Each row of a before or after table is a point. The points were changed in one or more steps. Then noise was added and the rows were shuffled. The steps act on columns, c1 being the first. Name the steps. A step turns or swaps two columns, mirrors them in a line or flattens them onto one, adds a multiple of one to another, or multiplies or shifts one. Angles are multiples of 10 degrees, from the lower column toward the higher: turns from -170 to 170, lines from 10 to 170 but not 90. Use the fewest steps. Two steps may share a column if one is a turn and the other turns, adds or multiplies; they go together, in the order done. Otherwise the lowest column goes first.

Before (9 x 3):
[[-6.1 -1.7  4.9]
 [ 0.3 -2.9 -1.1]
 [-1.5 -2.4 -3.2]
 [-0.6 -0.1 -1.9]
 [-6.0  2.2  2.9]
 [-1.8 -4.2 -0.1]
 [-0.3  1.2 -1.1]
 [ 0.9 -5.1  0.8]
 [ 1.0  0.4 -3.4]]
After (9 x 3):
[[ -3.8  -2.5  -0.3]
 [ -5.2   0.0   2.4]
 [  3.2  -5.5   8.7]
 [  0.2   1.1 -10.2]
 [ -0.6  -6.3  14.7]
 [  0.0  -0.6  -5.7]
 [ -3.0  -0.2  -3.4]
 [ -2.1  -1.9  -9.5]
 [  1.3  -0.1  -3.3]]
Steps: mirror c1 and c2 in the line at 50 degrees; multiply c3 by 3

Before (8 x 8):
[[ -5.1  -3.2  -1.3  -1.9   2.4  -0.1  -1.9   7.1]
 [  2.3   1.5  -2.2  -2.6  -1.8   2.0   0.1   7.3]
 [  0.0   0.9  -2.0  -2.7   6.1   2.8  -0.4   5.9]
 [  3.6   2.4  -5.8   7.8  -1.2   0.0   0.8   3.2]
 [  2.4   1.9  -1.2  -0.8  -0.2  -5.2  -2.1   2.1]
 [  4.0  -4.2  -2.2   2.6   1.1  -3.5   0.9   3.2]
 [  3.6   1.3  -5.9   1.1   0.2  -5.0  -0.4   7.6]
 [  3.3  -3.9  -3.2  -2.9  -1.4   6.7 -16.9   6.4]]
After (8 x 8):
[[  1.2  -0.1   2.8  -2.6  -2.1   0.2  -1.4   7.8]
 [  0.2  -2.2   2.7  -0.8   4.5   2.5  -1.7   2.0]
 [  0.8   1.8   4.5   2.6   2.6   3.3   4.0   2.5]
 [  1.7  -0.5   0.8  -2.6  -5.2   6.5  -1.0   3.6]
 [  4.2  -0.6   5.4   1.1   3.7   4.4  -1.4   7.1]
 [  4.0   0.3   5.4   7.6  -0.2   0.0  -2.5   3.2]
 [  2.9  -1.4  -4.4  -1.9  -1.4   4.6   3.7   5.8]
 [  2.0 -15.7   4.2  -3.0  -6.4  -1.4   6.9   6.5]]
Steps: turn c1 and c3 by 110 degrees; turn c2 and c7 by -100 degrees; turn c5 and c8 by -20 degrees; turn c5 and c6 by 110 degrees

Before (8 x 12):
[[-2.9 -1.0  0.4 -1.6  0.2 -1.4  1.7  4.0  1.3 -4.1  8.1 -1.6]
 [-1.7  2.7 -4.7  0.2  5.2 -7.0 -4.5  6.6 -2.6 -6.2  8.0 -1.0]
 [ 2.1  6.1 -4.6  6.8  0.2  6.4  0.6 -2.9  9.0 -0.3  0.0  7.9]
 [ 6.8  3.1  4.1 -5.5 -1.6  2.8 -3.9  0.6 -0.5  2.0 -1.2  5.3]
 [ 0.8  0.3 -0.2  3.0 -0.4 -4.0  5.5  0.6 -1.1 -1.7  4.6  0.6]
 [ 7.2 -3.2  1.7 -2.5  0.8  2.0 -2.9 -1.9 -2.3  1.5  1.6 -1.3]
 [ 2.5  7.2 -4.0  1.6 -2.8  3.8  3.1 -4.0  7.2  4.1  2.6  2.8]
 [ 3.8  2.8 -6.3  5.1 -5.3  0.5 -0.8  4.7 10.2  2.6  7.0  6.4]]
After (8 x 12):
[[-2.9 -0.9  0.6 -0.5 -1.2 -1.2  1.4  4.3  1.3 -3.2  8.1 -1.7]
 [-1.7  2.8 -4.7  2.0  6.8 -7.3  1.1  6.6 -2.5 -5.0  8.0 -1.0]
 [ 3.8  2.9 -6.2  5.2 -2.6  0.7 -4.4  4.7 10.3  0.0  7.1  6.4]
 [ 2.5  7.1 -4.3  0.8 -4.2  3.9 -0.2 -4.1  7.0  2.6  2.6  2.9]
 [ 6.7  3.1  4.0 -4.5  2.0  2.9 -3.6  0.8 -0.3 -3.6 -1.2  5.3]
 [ 1.0  0.3 -0.3  3.6 -4.5 -4.1  3.3  0.4 -1.0 -0.9  4.8  0.5]
 [ 7.4 -3.2  1.8 -3.2  2.7  2.0 -1.3 -2.1 -2.3  1.5  1.7 -1.1]
 [ 2.1  6.0 -4.7  8.4 -0.3  6.3  0.5 -2.8  9.0 -3.4  0.1  7.7]]
Steps: add -0.7 times c12 to c10; turn c4 and c10 by 20 degrees; turn c5 and c7 by 50 degrees
